Rows are points. The window is the flat piece filled in between its corners: a triangle in 3 columns, a solid with four corners in 4, and so on. A path goes straight from each point to the next, and from the last back to the first. After which points does the path pass through the window?

Window, 3 rows:
[[ 34  36  -8]
 [ -8 -20 -14]
 [-30 -14 -26]]
Path:
(1): [-15 -25 -38]
(2): [ 32  19 -27]
(3): [23 37  7]
(4): [ 3 30 18]
(5): [ 23  20 -36]
(6): [ 37  19 -22]
(7): [ 0 32  5]
(8): [15 54 15]
(9): [ 34  29 -22]
(10): [-23 -30 -60]
(11): [-60 -31  -2]
(12): [-18   6  -8]
(13): [  1 -13 -46]
(14): [-24 -39 -44]
(15): [-41 -29  -3]
(16): [-33 -26 -11]
Through the window after points: 2, 6, 12

Window (4 x 4):
[[-20 -47 -31  14]
 [-43   0 -13  42]
 [  9   3 -13   8]
 [ 27 -11  23 -60]]
Path:
(1): [-15   4  32  57]
(2): [-43  12 -28  22]
(3): [-17 -15  -8 -23]
(4): [ 10 -54  24  -1]
(5): [ -7 -10  22  45]
(6): [-37  -1 -18  17]
(7): [-22 -36 -42 -10]
(8): [ -6 -48  -2  34]
(9): [ 17 -24  21  20]
(10): [ -3   0  -9 -17]
(11): [-22  -9 -43 -22]
(12): [  8 -33   2  10]
Through the window after points: 5, 7, 9, 11

Window, 8 rows:
[[-12 -60  -1  39   7   1 -17  -2]
 [ 13  15  28 -26 -12  -1 -14  -4]
 [-19  18   1 -18 -12  57 -13  -8]
 [-14  -1  -2 -32   6 -13   0  -2]
 [ 11  25  -6 -20 -27 -11   3 -12]
 [-30 -12  20  14 -30   7 -13   3]
 [ -9  32  11  -8   4  -7 -10 -16]
 [ -8 -48  16  40  11 -11  18  19]]
Path:
(1): [ -9 -19   2  10  -9   2  -7  12]
(2): [-10 -29  13  12 -14   0   3  -5]
(3): [ -7 -25  18  -1  -1  -4  -6 -26]
(4): [ -2  -7  -8  10  -4   7 -19  35]
(5): [  1  -3   4   6  -2 -18  -4  17]
(6): [ -8 -11  19   3  -8  -7  10 -30]
(7): [-15 -22  17   1 -13  -1   6  -8]
(8): [  3   6  -8  14  -5  13 -16  28]
(9): [ -6  23   3   6  -4  -4 -28  21]
(10): [ -2  -6  18  -7  -5   0  -5 -14]
(11): [-14 -20  22   4   0   2  -1 -10]
(12): [-10 -10  -3  12   5   5  -9  19]
(13): [ -4  16   8  -7  -6  -9 -31  22]
(14): [  8  -1  28 -22  -7   4  12 -28]
(15): [-22 -34  19  11  -7   9  -6 -10]
(16): [ -4 -13 -16  32 -12  -5 -25  21]
Through the window after points: 3, 9, 13, 15

Window, 9 rows:
[[ -3 -40 -43  -7   6  -6  19  29  -4]
 [-29 -42  -2   6 -60 -51  39  16 -15]
 [-19 -13   4 -58  11  22 -60  41  17]
 [-18  -4 -26  13 -51  13  45 -19 -47]
 [ -6  16  14 -21   6 -12 -12 -22 -27]
 [  6 -10  -4 -45  16  45 -17 -19  27]
 [-12 -29  28  31  25  50   4  22 -16]
 [  4   9 -20  14 -38 -49 -14   6   9]
 [-42  29 -13  -6  13   2 -11 -30  14]]
Path:
(1): [-16 -25  -5 -19   2  16 -40 -12   4]
(2): [-22 -30 -18  -9   3 -23 -21  -8  -7]
(3): [-10   0  10 -12 -11  -5   5  21  14]
(4): [ 10   6  -1 -18 -17 -12  28  19  19]
(5): [-28  -6  -6   5 -29   2 -29 -18 -27]
(6): [-20 -22  -2  -3   1 -20 -20 -19 -10]
(7): [ -8 -11   0 -18  -9 -10   5  21  11]
(8): [ 14   7  -1 -28   9  33  21   4  22]
Through the window after points: 8

Window:
[[  8 -17  12 -26  25  -5 -17  24 -18   2  13 -52]
 [ 14   2   2  10  60 -11  13 -22 -20 -11  20 -18]
 [ 10  -2  -8  -4 -10  -7  -3  25  30 -19 -28 -28]
 [ -9  35 -30 -14 -19   9  28  21   8  16  23 -26]
 [ 19   3  10  25  20  -4 -24  25  -3  14  35 -14]
 [  5   4  29 -49 -24   2   2   0 -26   2  18   8]
 [ -6 -21   4   6  25 -30  26 -12  -3   0 -19 -36]
 [-15 -45  21  -5  36   6 -15 -13  -7   4  -5  37]
 [ -8 -10   4 -16  13  -8 -30 -21   4  13 -24 -11]
 [-30  21  -9  -6 -16 -20 -21  12  32 -15  -3  19]
 [-28 -24   9  10  -5   8 -13 -17  14 -18  -9   8]
 [-20  22 -34  30  -5  -8   5   0 -13 -17   8  31]]
Path:
(1): [ 10  -9  -2  -7   1 -17   3  -5  -5  -5  11  -7]
(2): [-11 -23 -11   0   3 -13 -15 -10  20   7   9 -16]
(3): [ -4   1  11  -3   5  -2  -1  12  -2 -15 -10 -10]
(4): [-10   9  -2  -3   5  -4  -6  18   3 -14 -21  -3]
(5): [  8  -7  -8  -6 -14 -12  -6  12  35  -9  -2 -27]
(6): [ 12 -13 -12 -15   1 -26  -4 -14   6   0  15 -15]
(7): [-22  16  16   1  24  16  -1  31 -17  -1 -16  -5]
(8): [ -8   4  18 -10  18   9  -1  -6  -4  -2 -11 -14]
(9): [  1 -23   1 -14   0 -17 -17   7   5   2  16 -13]
(10): [  7 -36 -33  -4  20 -32   8 -12   8 -36   2 -16]
(11): [ -7   7  31   6  23  -1  -5  -3 -13  14 -11  -9]
(12): [-16   9  14 -15  11   4  -7   7   6  -4 -19 -12]
Through the window after points: 2, 4, 12
